Every row gives one point. The points of each table are mixes of a few directions, plus a little noise. How many directions does each table use, and how many do they share? Where both have some left over, give the other angles between the two spaces (their principal angles), to ten degrees, smallest first.
In the rows, 128 means zero.

First (6 x 3):
[[131 114 108]
 [126 140 143]
 [128 118 115]
 [128 136 139]
 [131  84  69]
 [124 178 196]]
Second (4 x 3):
[[157 130 135]
 [188 134 140]
 [ 98 123 121]
 [ 70 122 118]]
Directions: first 1, second 1, shared 0; angles 80

First (8 x 4):
[[127 129 130 132]
 [122 142 137 150]
 [139 106 114  93]
 [100 184 162 216]
 [131 123 126 121]
 [141 101 112  86]
 [145  94 107  74]
 [121 143 137 150]]
Second (5 x 4):
[[114 142  89 136]
 [ 85 115 154 194]
 [160 129 119  96]
 [174 110 146 114]
 [108 144 134 100]]
Directions: first 1, second 3, shared 0; angles 40

First (7 x 6):
[[127 123 124 124 115 138]
 [135 112 152 175 150  90]
 [133  99 143 166 116 115]
 [115 160  86  43  94 192]
 [132 126 143 154 152 100]
 [121 169 111  79 150 140]
 [132 107 137 154 117 121]]
Second (9 x 6):
[[148 141 110 118 116  63]
 [ 86 126  76 160 124 101]
 [114 130 102 140 124 103]
 [ 85 113 119 156 139 181]
 [123 119 151 128 137 179]
 [161 139 139 106 121  95]
 [125 119 157 126 138 184]
 [125 133 106 133 122  92]
 [185 133 192  85 130 155]]
Directions: first 2, second 2, shared 0; angles 70, 80

First (10 x 8):
[[125 132 126 126 129 126 127 126]
 [108 123 123 136 111 130 136 124]
 [103 146 121 116 124 113 121 113]
 [ 37 138 106 135  72 114 141  92]
 [132 138 128 117 139 118 118 125]
 [213 149 145  91 203 115  90 147]
 [138  92 135 163 107 158 156 146]
 [153  79 140 170 109 167 160 156]
 [ 76 162 112 105 116  98 114  97]
 [193 123 143 121 170 136 116 152]]
Second (7 x 8):
[[159 115 174 120 117 133 149 144]
 [133 177 122  79 160  78 113 132]
 [108 165 112  98 153 112  77  85]
 [128 102  97 168 128 153 137 145]
 [ 63 112 141 144  56 134 165 111]
 [144 128 110 136 141 122 140 155]
 [160 101 140 148 139 165 114 128]]
Directions: first 2, second 4, shared 2

First (9 x 9):
[[136 145 119 160 136 133 134 110 169]
 [120 130 117 120 138 131 128 133 111]
 [134 134 109 148 138 131 129 118 171]
 [119 129 106 121 144 131 127 135 122]
 [156 179 184 204 113 148 167  59 152]
 [109 122  71 103 159 131 116 154 126]
 [144  75 219  90  55  96 111 152  92]
 [107 133  90 104 157 137 125 143  95]
 [126 105 138 103 114 116 116 149 112]]
Second (8 x 9):
[[172  47 100 122 136 111 147  92 146]
 [116 145 113 142 106 116 108 112 109]
 [168 110  92 126 102 114  85  93 131]
 [ 69 156 168 138 152 139 179 162 112]
 [103 123 142 134 139 128 160 135 119]
 [140 136 102 136 101 115  89 104 116]
 [116 202 179 104 146 170 118 194 150]
 [143 107 130 120 140 130 141 129 142]]
Directions: first 3, second 3, shared 0; angles 50, 90, 90
